Every row gives one point. Two turns around zero, p and q, are shown by what they do to some points. Where does a point land after both, in the order given? Backwards means that the second turn is done in reverse. Each puzzle has new turns, and all numbers are rounded.
(in the rows, 128 means zero)

Turn p:
[108 160  87] => [105 171 102]
[173 126 120] => [113  91 105]
[ 98  73 146] => [129 125 193]
[144 149 190] => [190 104 118]
[101 163 113] => [131 170 109]
[143  98 112] => [100 107 141]
Turn q:
[168 114 101] => [ 99 122  87]
[118 141 176] => [175 145 139]
[125 130  84] => [ 85 122 134]
[ 61 104 145] => [154  88 183]
[168 151 133] => [126 162  97]
Where do these land?
q, then p: [170  83  94] => [ 72 156 160]
q, then p: [ 96 138 130] => [158 115 134]
p, then q: [ 95 141 148] => [132 164 109]
q, then p backwards: [178 145  93] => [133 157  72]
p, then q backwards: [102 133 174] => [107 137 176]

Turn p:
[106 133 157 188] => [159 190 124 118]
[158 142 109 130] => [120 110 105 104]
[127 115  95 157] => [ 96 153 109 117]
[ 91 150 148 121] => [147 138 171 124]
[158 100 131  44] => [118  49 131 177]
Turn q:
[ 46 118 150 147] => [154 158 204 145]
[204 123 117 140] => [127  78  70 113]
[139  91 129 126] => [116  99 141 110]
[ 74 134 106 129] => [118 153 164 166]
[179 132 157 130] => [147 112  90  91]
[130 173 133 143] => [155 151 102 146]
[123 126 105  81] => [ 79 146 126 125]
Where do these land?
p, then q: [157 160 140 156] => [ 86 126  96 121]
p, then q: [143 150 182 143] => [119 101  75 112]
p, then q: [159 124 138 113] => [114  95 132 133]
q, then p: [135 172 149 114] => [115 103 130  85]
q, then p: [ 85  81  66 120] => [163 199 153 160]
q, then p backwards: [ 89  81  94 122] => [ 85 120 103  79]

Turn p:
[107 118  99 164 161 133] => [120 117  84 126 119 168]
[100  63 124  78 127 172] => [129 116 194 113 148 194]
[118 110 113 127 135 145] => [124 118 132 117 128 155]
[127 160 212 112  97  86] => [140 193 156 177 134  69]
[164 145  94 127  72  92] => [ 88  89 134 132 121  66]
[ 81 129 152 113 153  92] => [123 165 117 166 169 146]
[172 179 152  93 147 144] => [180 143 129  93 150  80]
[130 140  99 153 103 147] => [100 117 118 101 100 122]
[153 107 108 184 157 141] => [148  95  88 128  84 152]
Turn q:
[ 93 114 106  98 160 139] => [110 115 114  88  91 145]
[ 97 100  68 163 162 186] => [ 87 101 160 127  89 206]
[134 177 114 173 110 117] => [112 114 150 141 191 132]
[177  93 173  99 136 108] => [167 140 118 154  90  72]
[126 161 190 144  86 104] => [129 181 117 145 182  91]
[109 112 114 106 171 116] => [106 103 111 105  92 121]
[156 109 153 110  80  90] => [177 143  89 156 143 102]
[132 157 105 132 118 165] => [137 126 164 109 146 156]
Where do these land?
q, then p backwards: [185 128 167  91  91 168] => [160 138 210 108 145 153]
q, then p: [142  92 104 110 170 139] => [101 118 179 140 101 123]
q, then p: [110 146 167 167 104 145] => [138 174  83 113 134 125]
p, then q: [142 107 124 180 120  95] => [125 125 111 169 150 174]
q, then p: [124  91  88 100 122 127] => [119  89 160 101 108 132]
q, then p: [115 173 123 152 177 160] => [134 188 158 152 152 152]
p, then q backwards: [120 109  80 133 106  73] => [118 127 107 181 157  82]
q, then p: [ 87 178 171  91 134 117] => [120 139 116 126 210 107]

Turn p:
[121 109  92 153 116 153 135 138] => [112 156 104 134 145 145 158 138]
[ 94 133 152 112 131 106 102 118] => [149 119 126 128 129 108  83 148]
[121 113 150 141 127 111 100 133] => [138 141 113 138 104 123  99 131]
[225 154  96 143 140 107 141 149] => [140  99 129 144  89 133 201  62]
[107 136 126 154 141 114 141 138] => [127 147 112 118 140 101 126 114]
[103 133 146 118 141 207 122 112] => [130 170 186 122 157 154 120 161]
[127 121  80 150 130 111 134 104] => [114 123 100 164 153 113 152 123]
[164 156 125  46 118 119 136 160] => [153  57 153  84 102 141 157 142]
[105 123 163 150  93 143 134 108] => [111 147 125 124 147 157  81 119]
[115 101 151 114 142 108 136 120] => [104 121 132 125 111 105 102 142]
Turn q:
[163 148 126 156 189 134 145 131] => [149 151 124 170  80 146 143  99]
[126 136  86 135 140 124 139 167] => [161 141  90 121 115 102 132 118]
[140 144 141 167 168 156 129 188] => [126 192  83 152  97 139 119 113]
[116  97 121 120 100 119  83 112] => [133  97 132 124 169 133  92 149]
[ 96 139 146 106 101  99  82 113] => [118 116 159  98 174 127  90 112]
[155 128 132 140 108 111 165 126] => [112 117 139 133  91  99 136 142]
[ 87 126 138  84 108 126  96 113] => [125 118 147  87 182 143 120 128]
[128  90 151  82 107 112 134  96] => [126 103 175 102 141 141 133 172]
[107 132 125 170 156 141 148 138] => [130 162 112 166 132 114 149 117]
[162 140 113 120 103 157 158  97] => [102  82 118 127 100 134 163 131]
Where do these land?
q, then p: [118  85 174 139 108 103 158 128] => [158 144 110  76 107 107 100 112]
p, then q: [ 93  87  97  90 159 136 123 133] => [144 181 113  99 115  86 112 136]
p, then q: [101 125 126  92 137 191 158 157] => [123 183 133  69 114 151 152 127]
p, then q: [118 149 148 126 101 127 153 145] => [144 111 135 107 140 164 139 130]
p, then q: [133 101 126 122 102 116  85 132] => [121 114  76 134 126 118 110 138]
q, then p: [157 158 108 162 127 119  98 154] => [146 117 100 184 144 146 125 135]
q, then p: [141 141 129 169 175 146 120  76] => [ 95 181 134 158 152 145 117  90]
p, then q: [147 115  89 113  98 114 139 109] => [146 137 105 155 145 115 155 161]
p, then q: [113 147 119 147 107 128 115 130] => [146 115 115 140 112 145 133 112]
p, then q: [160 173 165 120 167  99 131 115] => [107 100 191 145 124 137  99 152]

Turn p:
[147 126 135 140 129  94 122 146 120 127  91] => [133 154 156 136 135 140 148 158 128 146 140]
[ 34 135 136 141 141 138 148 129 128 141 129] => [ 92 117 127 142  83  97 132 120 178 114  78]
[121 111 137 142 134 116 119 147 162 119 140] => [122 124 118 134 106 133 127 163 111 108 125]
[125 105 133 140 105 146 127  31 136 140 134] => [142 121 160 128 156  98  51 101 133  89 121]
[150 143 140 139 138 154 119 144 176 128 112] => [112 120 137 139  91 143 119 129  95 130 164]
[116 120 111 112 142 136 112 135 117 130 126] => [141 110 121 121 121 130 128 130 136 151 113]
[142 138 137  84 135 132 157 145 113 116 132] => [148 154  97 125 122 142 150  98 131 138 134]
[136 129  71 143 131 115 115 144 133 116 135] => [134  93 116 113 140 115 144 163 135 140 154]
[129 125 124 140 142 150 135 123 116 107 134] => [142 107 128 146 129 118 140 113 123 121 128]
[144 123 137 131 112 145 134 142 119 180 133] => [ 92 144 117 136 147 124 110 117 107 159 122]
[131 145 141 118 124 119 113 107 109 123 143] => [134 129 141 103 145 138 132 110 126 115 114]
[142 127 125 132 130  85 138 134 126 129 132] => [133 154 127 113 141 119 146 154 126 123 134]
[147 136 136 101 100 134 126 136 109 107 124] => [140 136 118 129 149 168 135 109 136 130 138]
Turn q:
[ 93 146 126 145 120 127 160 126  88 144 139] => [141 100 163 132 107 154 119 130 124 131  89]
[132 150 108 102 140 146 125 131 149 136 148] => [122 147 155  95 128 113 135 135 116 124 145]
[116 138 129 142  99 108 142 165 101 140 133] => [152  90 152 150 135 135 111 111 115 117 120]
[113 145 103 156 117 104 142 128 110 108 123] => [145 133 139 148 139 133 128 114 114 121  82]
[142 120 109 127 110 118 161 141  96 125 117] => [116 112 135 151 123 149 129  98  97 121 118]
[150 138 168 115 148 131 122 112 166 116 126] => [132 146  92 114 127 112 129 166 118 146 153]
[127 107 142 102 126 139 114 119 119  98 129] => [ 86 122 113 130 145 122 121 141 136 136 129]
[124  97 120 129 145 108 141 136 125 130 147] => [125 101 115 112 128 124 152 109 129 123 116]
[147 123 140 126 143 154 111 101 163 147 102] => [126 168 104 122 104 130 132 143 149 131 163]
[110 128 113 148  84 124 140 124 138 143 139] => [151 126 139 121 140 162 114 122 132  94 118]
[144 111 149 125 166 166  95 137 162 107 112] => [109 150 107 139 133  97 161 161 155 138 167]
[168 124 148 125 155 146  79 106 141 127 137] => [121 157 107 114 142 116 136 135 154 174 165]
[ 96 135 111 123 111  92 132 137 105 145 111] => [138 111 141 136 112 118  95  99 127 107  98]
Where do these land?
q, then p: [115 133 130 146 149 121 137 143 106 108 122] => [120 150 145 155 134 114 129 146 132 136 133]
p, then q: [142 122 148 154 151 143 109 145 119 114 143] => [115 104 125 161 114 154 138 120 128 140 114]
q, then p: [136 140 109 117 124 117 118 101 140 127 103] => [120 114 150  98 131 138 137 116 146 126 140]
p, then q: [140 135 123  59 117 138 120 134 123 111 131] => [ 98 173 149 101 124 149 134 121 125 131 160]
q, then p: [113 137 148 143 118 145 129 106 115 112 124] => [104 115 133 146 109 138 131 135 120 151 134]
p, then q backwards: [132 185 115  89 111  69 127 121 129 169 116] => [140 129 102  98 147 160  90  73 154 149 172]
q, then p: [137 119 141 152 114 144 140 153 148 113 111] => [126 109 115 151 137 109 159 133 112 115 140]
q, then p: [139 102 150 140 130 126 127 149 119 139 101] => [120 109 118 139 150 105 113 150 122 109 135]
q, then p backwards: [ 77 111 116 130 120 140 110 118 141 113 162] => [ 92 135 118 137 101  88 109 109 108 123 144]
p, then q backwards: [138 137 119 119 166 143 142 151 131 181 106] => [163 151 136 104 177 123 119 113 101 131 117]
q, then p backwards: [136 109 105 158 114 138 134 112 120 131 150] => [129 147 146 108 108 125 114 137  98 109 126]
p, then q: [130 106 131 128 123 113 142 104 146 118 167] => [110 143 127 143 156  98 134 111 113 138 111]

Turn p:
[133 135 152  95 149 169 119 163  85 115 127 125] => [123 124 130 172 155 136 130 112 129 114  65 129]
[127 130 143 116 116 113 102 111 165 141 134 130] => [135 145 132 140 110  99 133 142 133 110 160 136]
[123 133 125 115 101 110 101 134 132 110 122 111] => [122 136 118 146 113 121 102 123 107 121 141 151]
[127 145 145 151  97 172 111 121 142 142 128  82] => [159 158 127 150 150 104 134 141  77 149 134 114]
[129 154 114 153 140 117 189 143 125 108  70 115] => [137 122 131  97 118 135  93 107 147 203 101 122]
[139 101 111 147 123 148 112 116 156 138 140 142] => [154 129 134  96 132 122 144 142 112  98 142 125]
[137 156  94 113 172 106 119 133 150 155 115 125] => [133 125 114 121 128 114  83 155 174 117 132 101]
[117 111 136 153 163 145 153  91 125 100 140 132] => [134 102 165 112 144 136 150  92 131 135 142  99]
[138 139 108  87  75 104 134 139 112 126 127 120] => [ 77 139 113 132 104 124 105 149 103 133 116 157]
[116 116 147 151 130 131 135  95 115 161 109 159] => [142 133 158 122 138 156 161 152 150 145 146 137]
[160 133 120 111 138 122 148 167 125 125 135 132] => [116 113 101 120 110 119 124 129 139 124  85 121]
[130  96 126 148  93  91 133 105 115 122 132 115] => [115 125 129 119  91 160 137 128  97 139 162 135]
[132 119 129 149 127 122 119 134 102  94 182 175] => [113  71 108 121 143 139 167 106 121 102 137 153]
[ 86 125 144 104 166 142 118 139 142 155 134 129] => [130 167 129 145 156 125 134 115 170 103 129 111]
Turn q:
[141 132 134 139 111 137 153 122 122 101 127 105] => [159 125 120 119 107 136 122 124 138 147 151 134]
[134 106 149 139 162 142 142 128 143 138 118 101] => [150 143 130 140 120 123 103 140 157 129 108 100]
[137 150 138 132 107 130 107 131 138 150 104 111] => [111 119  94 146 146 142 120 122 148 131 139 127]
[123 119 146 108 118 110 145 132 110 140 134 124] => [118 148 128 117 113 130 130  94 126 131 124 119]
[136  97 137 136 111 186 137 141 108 139 114 111] => [134 162 133 105 140 128 105 138 180 151 134 147]
[127 144 122  49 109 114  67 138 126  87 112 110] => [103 153 128 165 127 156 137 112 111  63 194 153]
[141 137 149 123 118 110  31 138 125 114 130 109] => [ 91 103 120 164 145 100 127 116 152  74 184 127]
[116 115 111 142 122 112 144 142 117 132 107 118] => [129 119 127  99 130 146 100 120 123 126 120 124]
[144 127  65 139 120 128 153 140 139 138 160 179] => [106 115 158 100 142 132 146 167  77 173 122 131]
[102 135 128 145 137 127 148 141 145 125 139 167] => [136 110 152 135 138 121 131 123 105 147  92 143]
[113 121 137 144 150 137 130  80 124 128 121 128] => [149 126 108 121 110 110 140 145 142 109  96 133]
[103 149 100 131 112 119 154 111 143 132 172 111] => [128  97 143 118  99 165 169 130 125 146 119 122]
[141 109 136 123 109 117 141 128 142 132 121 138] => [112 137 121 132 110 124 109 125 117 147 127 132]
[135 151 140 142 206 124 138 120 111 137 132 180] => [164 137 129 133 167  78 153 136  92 119  83 100]
Where do these land?
p, then q: [114 136 182 114 169  98 140 131 104 116 163 122] => [144  85 122 117  83 142 118 155 156 147  89 132]
p, then q: [144 133 128 128 114  98 141 108  96 181 139 142] => [124 127 177 127 150 162 113 115 147 160 113 135]
q, then p: [167 106  97 129 120 151  97 118 125 129  82 152] => [118 113  76 132 155 131 102 114 160  93 121 147]
p, then q: [129 129 106 132 186 120 154 129 134 136 165 116] => [135 128 141 139  87 170 118 150 152 100 136 108]
q, then p backwards: [123 137 132 147  88 124 123 139 121  85 124 141] => [120 140 126 152 107 109 110 118 133  85 121 149]
q, then p: [126 151 121 122 128 117 110 148 132 116  96 117] => [142  99 136 125 150 135 128 114 115 104 129 115]
p, then q: [ 92 122 126 134 128 144 133 137  96 142 127 136] => [157 140 132 138 151 131 143 149 135 127 102 128]
q, then p: [134 144 125 132 144 135 102  80 159 117 123 112] => [142 119  94  84 116 133 122 107 104 134 112 138]
q, then p: [114 119 123  99 126 124 152 101 130 115 121 123] => [117 121 134 125 140 116 125 141 106 147 109 157]
q, then p: [113  84 155 135 157  75 114 119 139 140 173  97] => [129 166 140 150  83 127 117  95  78 155 166 141]
q, then p: [127 130 139 147 103 150 155 128 148 125  92 137] => [154 126 125 113 141 134 124 173 142 106 125 144]
q, then p: [142 127 129 132  96 166 138 161 134 126 146  97] => [143 150 117 130 140  93 168 148 137 110 138 107]
p, then q: [138 145 101 112 106 161 105 165 146 135 112 173] => [128 141 131 146 161 115 103 130  60 107 135 136]

Turn p:
[ 80 176 145 158  92 157 173  91 111 107 115 175 149 169] => [119 137 165  90 119 193 157 129 129  90  96 167 145 192]
[170  70 144 132  96  79 128 127 123  68 140 130 105 107] => [130 117 114  98 125 100 111 179 184 118 153  84 175 103]
[126  90 171 154 153 125 118 136  90 136 120  80  98 150] => [115 128 117 131 170 143 182 153 144 147 151  92  97 101]
[153 101 205 143 210 142 176 121  71 170 114 139 111 123] => [ 56 100 152 122 141 110 232  97 122 150 171  96 119 125]
[157 125 133  84  82 121 110 119 160 140 140 124 144 141] => [178 152 130 113 102 106 110 147  94 141 123 114 149 125]
[ 71 125 146 129 192 166 102 133 171 145 164 150 152  97] => [101  92 149 184 155 154  92 103  78 159 169 139 129 162]
[ 92 127 152 170 121 175 146 134  61 184 140 154 158 125] => [113 134 152  99 116 197 166  66 126 128 172 126  92 150]
[162  60 152 123 149 119 133 113 102 120  71  92 138 150] => [106 163 133 128 157 118 181 145 129 119 137  90 155  58]
[144 171 107  98 103  75 121 174 182 111 147  96 137 129] => [187 106  67 144 116  85  92 151 106 101 102 133 128 137]
[127 153 101 115 109 162 122 171 182 111 114 114 122  83] => [167 105 121 163 110 114  93 135 126 123 141 197 130 106]
[127 146 123  89  96  95  98 120 106  97 113 112 101 145] => [164 154 139 108 156  92 115 160 151 108 100 119 111 132]
[151 160  92 120 121 149  88 136 179 138 142 143  88 130] => [138 112 131 131 100 107  77 150 111 171  98 164 101 121]
[108 147 122 201 148 174 170  76 102 137 168 133 165 142] => [ 98 108 147 143 102 220 161  84 146 142  98 115 139 163]
[130 162  70  72 128 138 114 136 136 107 152 124 135  99] => [173 118 137 147 134  91  75  88 138 132  99 151 135 131]
[159 147  81 110 125  88  72 174 155 108 106 148 142 134] => [136 117 108 115 126  88  56 139  99  88 100 132 110  87]
[ 73  86 130 163 146 151 209 107  76 171 130 157 120 178] => [ 64 166 108  84 153 190 194  80 142 155 137 141 142 166]
[146 131 103 114 103  59  97 108 170 127 101 105 111  74] => [135 165 108 174  93  68  81 170 149 103 129 114 123 120]
Turn q:
[137 131 159 190  91 113 162  45 118 151 194 129 121  69] => [125  65 113 126  78 188  90 108  47 113 171 118 128 174]
[110 114 123 126 112 144  97 165 151 176 112 134  73 132] => [ 93 145 155 125 156 130 148 121 146 178 113 156 143 173]
[ 80 147 117 150 170 111 143  85 121 144 163  97 140  79] => [130  82 123  61 115 122 104 115 102  91 123  87 127 162]
[125 136 111  71 104  95 127 162 103  75  66  77 108 188] => [126 146 116 182 148  50 190  96 156 115  92 141  90  88]
[138 116 193 141 171 121 127  62 144 146 177 116 129 120] => [129  71 135 118  82 160 137 179 125 103 167  94 127 167]
[126 169  91  79 112 114 129 178 149 101 134 146 126 189] => [175 204 118 148 159 111 156 110 157 138 112 122  89 125]
[113 143  95 106 126 118 176 133 133 104  40 143 133 216] => [184 146 146 196 155  62 117  88 193 108 110 145 133 107]
[ 95 107 148 172 145 109 145  67 119 108 160 140 161 112] => [161  81 102  98  79 119  97 137 105 103 167 124 146 140]
[138  91 102 104 110 121  90 179 171 102 106 153 109 122] => [134 163 149 106 136 132 170 120 150 180 122 179 123  93]
[142 112 136 160 137  88 120  74 104 169 146 128 180  94] => [141  65 105 105 146 161 119 147  84  86 156 128 162 129]
[164 106  86 124 150 165 135 156 125 105 124 119  95 131] => [120 166 181 134 111 118 132 140 113 140  86 130 132  98]
[133 147 141 115  98 183 100 164 174 112  89 127 132  99] => [ 94 135 121 126 134 157 113 117 177 194 104 131 107  92]
[151 131 125 122 141 139 129  55 115 174 172 121 156  89] => [135  73 143 112 147 165 102 159  74 114 152  83 123 138]
[126 140 130 121 116 178  59 165  97 115 118 171  94 127] => [ 86 174 118 127 146 115 102 176 132 175 111 177 100 131]
[146 138 151  97 138 128 139 193 119 128 103 168 100  95] => [ 73 185 152 120 142 146 126 117 160 114 149 156 112 109]
[ 95  98 126  97  98 140 175 175 111 115 111 108 167 195] => [141 169 103 173 139  62 148  97 150 143 148  91 169  97]
[156 150 142 200 156 109 123 118 124 150 161  98 151 120] => [130 105  96 118 103 178 125 149 106  82  94 113 163 153]
Where do these land?
q, then p: [106 156 167 112 136  77  89 176  99 124 182 155 133 165] => [141  88  81 102 141 111 111  99 138 128  50 176 129 154]
p, then q backwards: [121 165 172  91  95 126 152  95  90 142 163  82  93 108] => [ 94 127 124  93 141 106 123 116 188 130 153 126  97 204]
p, then q: [119 132 146 133 185 132  98 175 134 158 138 134 129  75] => [126 116 133 101  88 109 144 148  69 128 142 151 146 179]
q, then p backwards: [160 129 118 183 165  77 181  74  74 112 133 115 122  92] => [148 187 137 142 120 115 120 165 153 108  92 174 218 113]
q, then p: [108 128  92 120  97 111 121 112 179 100  74  95  98  85] => [ 79 194 162 132 107  94 146 150 133 160 157 126 159 141]
p, then q: [108  88 131 169 116 144 153 109 119 112  74  78  98 182] => [112 175 160  98 130 146  65  85 175 123 108  90 133 116]
p, then q: [126 140 128  97 139 157 146 112 137 144  81 119 190 153] => [114 113 104 153 116 121  63 131 120  78 142 130 114 100]
q, then p: [153  77 110  94 171  98 108 167 124 109 109  71 169 101] => [140 125 119 172 134  80 150  90 155  85 177 152 187 142]
p, then q: [151 104 131 141 110 166  76 145 168 122  81 157 175 145] => [ 54 145  88 101 133 129  95 155 100 139 151 139 102  93]
p, then q: [112 100 116 150  97 103 145 149  83 157 155 134 114 139] => [157 132 166 127 148 122 140 120 119 157 108  85  87 144]
p, then q: [166 168  92 182 103 157 189 131 144 113 173 156  99 151] => [152 122 162 163 180 116 120  99 147 207 167 150 156  96]
q, then p backwards: [ 74  81 121 143 131 131 102  81 170 146 156 113 122  75] => [163 130 169 122 122 159 143 152 125 131 198 190 111 148]
p, then q: [170 143 160 103 161 107 180 148 114 108 132 167  81 138] => [162 129 145 115 144  89 178  89 142 101 190 127 149 117]
p, then q: [156 164 149 113 137 159 114 106 173 180 118 164 116 168] => [ 75 142 108 174 173  97 115 114 117 106 167 156 138 151]
p, then q: [136 136  71  74 114 182  86 154 137 106 103 129 120 147] => [ 95 112 148 106 161 172 110 173 144 100 151 185  99 111]
q, then p: [ 80 137 144 145  91 120 107 115 103 116 175 178 190 124] => [151 123 112 107 125 110  63  70 138 165  83 105 102 108]
